Every row gives one point. Before rounding, the points of a table are all equally far from one centre. They may lie mostly on one side of it. Write the centre, to within rounding.

Points:
.00, -.48, -.28
.22, -.50, -.18
.18, -.33, .24
.24, -.52, -.03
.03, -.57, -.17
-.09, -.53, -.18
.31, -.10, .02
.03, .04, -.12
.00, -.29, -.36
Centre: .04, -.27, -.04

Points (16 x 9):
-.16, -.66, -.03, -.15, .02, .01, .02, .35, -.27
-.03, -.30, -.17, .25, .34, .49, .49, -.14, -.31
.19, .20, -.22, -.26, -.16, .46, .43, .16, .41
.08, -.24, -.12, .11, .03, .81, .19, -.20, -.01
.22, -.39, -.10, .17, .09, .00, -.04, .31, -.43
-.24, -.31, -.14, .02, .01, .10, .50, .18, -.64
.04, -.59, -.04, .14, -.05, .58, .21, .27, -.02
.41, -.25, -.37, .01, -.34, -.29, .42, .01, -.06
.17, -.52, .05, -.42, .12, .33, .06, .30, .20
.26, -.53, -.23, -.16, -.04, -.03, -.24, -.26, -.15
-.05, .04, -.18, .36, -.41, .10, -.08, .13, -.15
-.09, -.44, -.54, .24, -.21, .10, .04, .28, -.30
.23, -.72, -.08, -.05, -.21, .01, .33, .09, .23
.23, .04, -.05, -.59, -.09, .37, -.10, -.04, -.27
-.03, -.31, .01, .40, -.05, .50, .08, -.21, -.17
.12, -.30, .20, -.03, -.46, .46, .31, .06, -.23
Centre: -.01, -.14, -.20, -.12, -.01, .14, .24, .00, -.04

Points (26 x 20):
-.21, .23, .04, -.16, .10, -.16, -.58, .07, -.18, -.09, .21, -.22, .13, .35, .56, .17, -.17, -.39, .30, .19
.00, .42, .05, -.12, .30, -.17, -.09, .25, .14, .14, -.16, -.21, .24, .48, .02, -.12, .47, -.15, .11, -.88
-.05, .27, .10, .23, .07, -.38, -.21, -.17, .14, .40, .17, -.21, .12, .80, -.10, -.01, .24, -.04, -.12, -.48
-.21, .19, -.51, .24, -.22, .11, -.01, .26, -.11, -.17, .01, -.04, .35, .37, -.25, -.06, .06, .09, -.55, -.58
-.35, .28, -.32, -.32, .02, -.34, .04, .26, -.20, .16, -.38, -.12, .10, .39, -.11, .07, -.39, -.35, .18, -.85
-.16, -.18, -.13, .18, .06, -.06, -.51, -.16, -.04, -.14, .15, .11, .08, .40, .42, -.45, .39, -.37, .14, -.36
-.26, -.10, -.60, .14, .08, -.36, -.12, .16, -.12, -.09, .56, .05, -.06, .25, -.09, -.29, .16, .01, -.12, -.83
-.19, -.47, .18, .17, .21, -.02, .03, -.08, -.07, -.11, .06, .13, .32, .14, .36, .39, .02, -.21, -.05, -.02
-.12, -.21, -.09, .00, .05, -.52, -.14, .05, .29, .01, .41, -.21, .08, .25, .22, -.01, .12, -.36, -.37, -.72
.00, .14, -.34, .20, .39, -.16, .24, .16, .46, -.05, .18, .26, .34, .51, .21, .18, -.08, -.24, -.29, -.36
.04, .29, -.78, -.27, -.15, .05, -.32, .00, -.45, .04, .16, .47, -.02, .07, -.09, .02, -.25, .15, .37, -.34
-.45, -.11, -.38, -.06, -.33, -.58, -.41, -.05, -.02, -.38, .07, .09, .26, .21, -.08, -.28, .20, -.22, -.18, -.10
.09, .13, -.16, -.07, -.02, -.28, -.25, -.07, -.06, -.03, -.12, -.16, .11, .55, .66, .21, .09, .17, -.31, -.27
-.08, .22, -.49, .37, -.17, -.33, .06, .33, -.42, -.42, -.04, -.27, .27, -.04, .21, .20, .36, -.25, .10, -.36
-.01, .11, -.30, .53, .28, -.14, .02, -.22, .04, .01, -.05, -.22, .27, -.12, -.02, -.06, -.51, -.18, -.19, -.30
-.65, .37, -.31, .18, -.10, -.03, .32, .23, -.03, -.02, .69, -.24, .17, .27, .16, -.10, .12, .03, .11, -.03
-.33, .89, -.22, -.07, .25, -.49, -.02, .32, -.08, -.12, .27, -.40, -.21, .15, .13, -.17, .08, -.02, .17, -.37
.02, .63, -.80, .08, .09, .01, .21, -.18, -.02, .13, .27, -.03, .10, .28, -.11, .49, -.07, -.19, -.19, -.44
-.35, .01, -.49, .43, .26, -.29, -.30, .02, .40, .14, .29, .09, -.13, .36, .15, .18, .03, -.22, -.09, -.64
-.65, .06, -.49, -.60, -.21, -.24, -.28, .01, .01, -.27, .27, .11, .15, .34, -.02, -.18, .06, -.34, -.18, -.56
-.32, .41, -.17, -.02, .11, -.25, -.27, -.04, -.32, .00, .26, .24, -.50, -.17, .01, -.22, .48, .17, -.15, -.50
-.08, .45, -.30, -.01, .26, .30, .33, .06, .20, .20, .03, -.16, .12, .01, .33, .10, .22, -.55, -.10, -.67
-.17, .16, -.44, .02, .00, -.40, .49, .08, .27, -.19, -.12, -.25, .33, .25, -.29, -.16, -.07, -.21, .05, -.70
-.38, -.13, -.50, .21, .10, .26, .00, -.40, -.33, .29, -.12, .00, .17, .19, .35, -.04, -.08, -.30, .05, -.44
-.23, .12, -.41, .28, -.07, -.26, .00, -.01, -.38, -.30, -.22, .24, .76, .07, -.20, -.08, -.13, -.14, .01, -.06
-.51, .08, -.13, .31, -.04, -.01, -.04, -.07, -.32, -.03, -.13, .39, .00, .31, .16, .01, -.13, .22, -.51, -.15
Centre: -.14, .24, -.13, -.06, .00, -.11, -.07, .04, -.08, -.04, .13, .06, .07, .15, -.01, .05, .01, -.16, .10, -.31

Points (31 x 24):
.19, .27, .00, .30, -.48, .07, -.46, -.28, -.15, -.05, .13, -.13, -.03, -.14, .00, -.21, .11, .03, .47, .61, .24, .35, -.03, -.48
.29, .29, -.07, -.01, -.47, .21, .01, -.22, -.21, .21, -.44, .03, -.26, -.64, .17, -.48, .27, -.24, .30, .35, .57, .34, .11, .05
.19, .24, -.10, -.06, -.49, .01, .12, -.68, -.06, .18, .11, .21, -.28, -.60, -.56, -.23, .30, -.31, .09, -.16, -.39, .25, .07, -.18
.09, .45, .27, .18, -.02, -.33, .26, -.01, .06, .27, .04, .27, -.05, -.41, -.07, -.53, .00, -.28, .28, .24, .05, .02, .39, .07
.23, .41, -.18, -.08, -.45, -.01, -.05, -.38, -.19, .35, -.46, .03, -.21, -.10, .24, -.41, .22, -.25, .27, .00, -.23, .19, .14, -.05
.62, .39, -.23, .08, -.25, -.33, .27, -.56, -.07, .11, -.24, .34, -.19, -.20, -.15, -.20, -.03, -.06, .07, .07, .06, .29, .13, .01
.15, .21, -.36, -.11, .04, .26, -.13, -.30, .25, -.12, -.33, .15, -.20, -.68, -.01, -.12, .11, -.06, -.04, -.13, .30, .44, .22, -.40
.18, .07, .23, -.19, -.38, -.07, .01, -.37, -.29, .17, -.11, .01, .23, -.21, -.17, -.31, .30, -.33, -.02, .75, -.23, .36, .57, .02
.15, .42, -.23, .30, -.65, .31, .06, -.60, -.08, .40, -.13, .36, -.16, -.14, .11, .01, .54, -.21, .06, .54, .17, .16, -.07, -.36
-.02, .16, -.34, .17, -.33, .19, .24, -.55, .09, -.04, -.01, .16, -.04, .02, -.14, .15, -.19, .00, .07, .26, .11, .29, -.07, .04
-.03, .18, -.19, -.31, -.41, .35, -.04, -.67, -.34, .17, -.34, .29, -.02, -.52, -.55, -.32, .23, -.40, .02, .12, .27, .25, .09, -.21
.34, .03, .24, .18, -.64, .21, -.17, -.11, .04, .24, -.05, .17, -.24, -.13, .12, -.23, .05, -.39, .50, .22, -.02, .27, -.23, .02
.31, -.14, .03, -.06, -.15, .44, -.05, -.38, .26, .34, -.09, -.07, .15, .01, -.07, .12, .33, -.11, .15, .15, -.37, .19, .21, .00
.23, .44, -.13, .26, -.42, .21, -.08, -.05, .09, .50, -.33, .31, .16, -.18, .13, -.39, .27, -.37, .12, .31, .11, .00, .26, -.08
.44, .39, -.03, -.01, -.40, .09, .43, -.20, .30, .32, -.15, .40, .12, -.73, -.15, -.22, .50, -.41, .24, .42, -.01, .18, .37, -.25
.29, .36, -.10, .24, -.12, -.15, .00, -.16, -.34, .21, -.01, .56, .11, -.59, .01, -.20, .15, -.33, .17, .17, .14, .61, -.06, .20
.29, .07, -.03, .15, -.48, .30, .22, -.18, .16, .21, .44, .38, .10, -.23, .31, -.22, .06, .19, .39, .21, .00, .59, .16, -.18
.20, .57, -.02, .37, -.41, .20, .17, -.16, -.18, .31, -.29, .29, .09, -.17, -.01, -.43, .72, -.35, -.10, .27, .41, .28, -.07, -.05
.49, .57, .05, .04, -.19, -.02, -.19, -.35, .16, .28, -.10, .06, .37, -.10, -.36, -.32, -.05, .01, .24, .40, .12, .07, .29, -.35
.32, .59, -.23, .03, .09, .27, .17, -.31, .14, .17, -.41, .13, -.03, -.16, .00, -.23, .15, -.24, .13, .07, .05, -.12, .10, .17
-.08, .12, .01, -.16, -.17, .06, .22, -.59, .05, .24, -.26, .34, .19, -.52, -.21, -.35, .21, .27, .61, .07, .36, .22, -.10, -.32
.13, .47, .14, -.13, .21, -.10, .04, -.47, -.04, .41, -.15, .09, -.08, .01, -.34, -.29, .43, .01, .27, .20, .51, .30, .37, .00
.33, .32, -.09, .05, -.35, .09, -.11, -.34, .18, .73, -.12, .39, .11, -.08, -.02, -.42, .52, -.25, .01, .55, -.01, .21, .19, -.29
-.15, .43, .24, -.23, -.33, -.26, -.25, -.44, -.06, -.10, -.25, -.02, -.19, -.72, -.08, -.04, .05, -.24, .19, .21, .24, .01, .27, .02
.15, .22, -.08, .08, -.16, .23, .30, -.15, .10, .16, .14, .39, -.02, .06, -.05, -.62, .44, -.06, .48, .09, .34, .15, .04, .16
.34, .65, .12, .02, -.44, -.11, -.23, -.30, .06, -.08, -.05, .27, -.13, -.12, -.36, .06, .28, .03, .46, .16, .35, .42, .30, -.12
.44, .62, .13, -.12, -.15, -.19, .03, -.15, .35, .18, -.08, .18, .22, -.05, -.11, -.47, .27, -.22, .31, .37, .35, .48, -.01, -.25
.25, .30, -.15, .19, -.18, .02, .15, -.65, -.21, .27, -.57, .05, .09, -.37, -.05, -.02, .42, -.37, -.18, .40, .45, .07, .31, -.26
.46, .55, .01, .22, -.13, -.06, -.15, -.44, .08, .30, -.20, .12, .14, -.11, .00, -.18, .01, -.04, .45, -.09, .02, -.12, .09, -.28
.40, .61, -.01, -.10, -.27, -.13, .16, -.65, -.26, .21, -.16, .50, -.17, -.78, .08, -.27, .18, -.18, .14, .16, .44, .33, .33, -.35
.42, .60, .33, .15, -.32, .19, -.10, -.42, .17, -.13, .18, -.24, -.19, .02, -.07, -.22, .45, -.46, .16, .31, .38, .28, .21, -.07
Centre: .17, .21, .16, -.05, -.19, .15, .12, -.26, -.14, .10, .05, .12, -.06, -.35, -.06, -.16, .30, -.09, .03, .23, .09, .21, .06, -.31

Points, 29 rows:
.21, -.34, .02, -.40, .03, .08, .10, .60, -.15, -.52, .02, .23, .37, .04, -.20, .16, .05, .24, .15, .25, -.39, .01, .19, -.02
.09, -.30, -.36, -.36, .18, .36, .10, .25, -.24, -.60, .25, .23, -.03, .04, .01, .00, -.10, .30, .29, .27, -.40, -.20, -.06, -.11
.34, -.58, .01, -.47, .24, -.23, .01, .48, -.27, -.55, .02, .17, .15, -.09, .13, .24, .13, .14, -.03, .17, -.34, -.21, .35, -.01
.10, -.36, -.22, -.32, -.11, .04, .00, .37, -.16, -.49, .30, .26, .10, .10, .10, .11, -.27, -.16, .29, -.02, -.94, .06, .34, -.05
.22, -.55, -.20, -.54, .44, .18, .07, .22, -.35, -.40, -.07, .18, .26, -.33, .25, .21, -.14, -.08, .25, -.01, -.39, .02, .24, .18
.30, -.31, .04, -.34, .22, .22, -.11, .40, -.41, -.43, .25, .15, .11, .02, -.49, .06, .01, .01, .03, -.24, -.32, .07, .29, .08
-.01, -.40, -.38, -.59, .11, .11, .09, .23, -.41, -.46, .04, -.17, .27, -.16, .19, .28, .02, .22, .18, .22, -.36, -.07, -.07, -.25
.25, -.05, .07, -.63, -.16, -.06, .19, .28, -.41, -.58, .18, .08, .24, .18, .03, .14, -.05, -.19, .24, .08, -.24, -.09, .36, -.36
.13, -.09, -.18, -.51, .17, .36, .26, .41, -.28, -.36, .20, .11, .33, -.11, -.16, -.17, -.11, -.19, .02, -.22, -.61, -.12, .30, -.01
.13, -.29, -.24, -.66, .39, -.07, .00, .39, -.07, -.32, -.14, .00, .29, .01, -.24, .21, -.28, .09, .07, .15, -.20, -.03, .01, .06
.19, -.03, -.53, -.61, .24, .14, .09, .52, .04, -.57, .00, .26, -.01, -.21, .31, .06, .06, -.06, .12, .20, -.54, -.04, .10, -.03
.02, -.26, -.17, -.59, .29, -.05, .00, .38, -.31, -.64, .35, .34, .28, -.13, .20, .00, -.02, .03, .20, .23, -.32, .08, .22, -.06
.27, -.32, -.33, -.53, .20, .08, .15, .31, -.14, -.50, .30, .14, .46, -.08, .01, .12, -.37, -.07, .45, -.18, -.34, .00, .20, .06
.16, -.25, -.29, -.68, .32, .02, -.24, .21, -.44, -.46, .15, .17, .26, -.19, .21, .00, -.17, -.05, -.17, .09, -.61, -.20, .04, .15
.37, -.19, -.22, -.50, .25, .23, -.01, .59, -.06, -.42, .03, .37, .16, -.08, .00, .03, .21, -.18, .11, -.15, -.56, .15, .17, -.19
.10, -.36, -.24, -.41, .36, .17, .44, .35, -.25, -.54, .02, .13, .23, -.13, -.04, .21, -.11, .03, .21, .19, -.22, .08, .33, .20
.13, -.16, .01, -.33, .39, -.03, .14, .36, -.06, -.71, .02, .30, .32, -.26, .03, .01, -.12, -.14, -.05, .21, -.58, .03, -.12, .17
.14, -.18, -.03, -.21, .35, -.08, .16, .19, -.05, -.53, .65, .08, .26, .10, .06, .15, .00, -.08, -.05, .01, -.75, -.02, .37, -.24
.06, -.21, .12, -.74, -.07, .19, .01, .39, -.18, -.30, -.06, .14, .27, -.17, -.05, .23, -.42, .07, .12, -.01, -.35, .02, .28, -.05
.18, -.34, -.03, -.38, .22, .00, .32, .58, -.04, -.24, -.26, .09, .03, .08, -.02, .42, .08, -.02, -.08, .01, -.59, .00, .42, -.02
.47, -.13, -.28, -.69, .18, .01, .14, .34, -.26, -.29, .29, -.01, .27, -.10, -.24, .29, -.12, -.08, .13, -.03, -.33, .10, .17, -.25
.16, -.51, .02, -.47, .19, .22, .08, .38, -.15, -.45, -.03, .00, -.04, -.06, -.08, .15, -.29, .00, -.07, -.03, -.31, .25, .28, -.21
.04, -.21, .00, -.30, .17, .16, .07, .36, -.08, -.44, .02, .21, .36, .03, .09, -.03, -.20, .28, -.01, -.51, -.37, .12, .31, -.19
.10, -.43, -.09, -.37, .36, .21, -.04, .25, -.14, -.45, -.08, .33, .21, .29, .08, .38, -.22, .01, .30, -.14, -.20, -.29, .42, -.13
.09, -.40, -.45, -.52, .02, .19, -.04, .30, -.14, -.29, .14, .24, .29, .06, .04, .35, -.20, -.04, .05, .18, -.21, .30, .24, -.36
.33, -.36, -.16, -.40, .23, .14, .10, -.01, .01, -.66, .33, -.11, .50, .23, -.20, .04, -.13, -.17, .19, .00, -.44, -.42, .08, .00
.20, -.32, -.29, -.36, .18, .38, -.06, .53, -.13, -.36, .23, -.04, .38, -.16, .02, .33, .04, .11, -.19, .15, -.19, .23, .32, -.08
.24, -.39, -.19, -.39, .26, -.17, -.02, .54, -.28, -.30, -.09, .27, .34, .04, .04, .09, .01, .10, .35, .32, -.59, .02, .13, .11
.25, -.51, -.09, -.29, .01, .28, -.12, .41, -.32, -.42, -.15, .01, .32, -.15, -.32, .28, -.22, -.05, .03, .12, -.41, -.02, .46, .13
Centre: .09, -.07, -.15, -.08, -.07, -.04, -.08, .00, -.02, -.17, .10, .04, .05, -.11, .11, .13, .11, -.14, .11, -.02, -.24, -.15, .15, .10
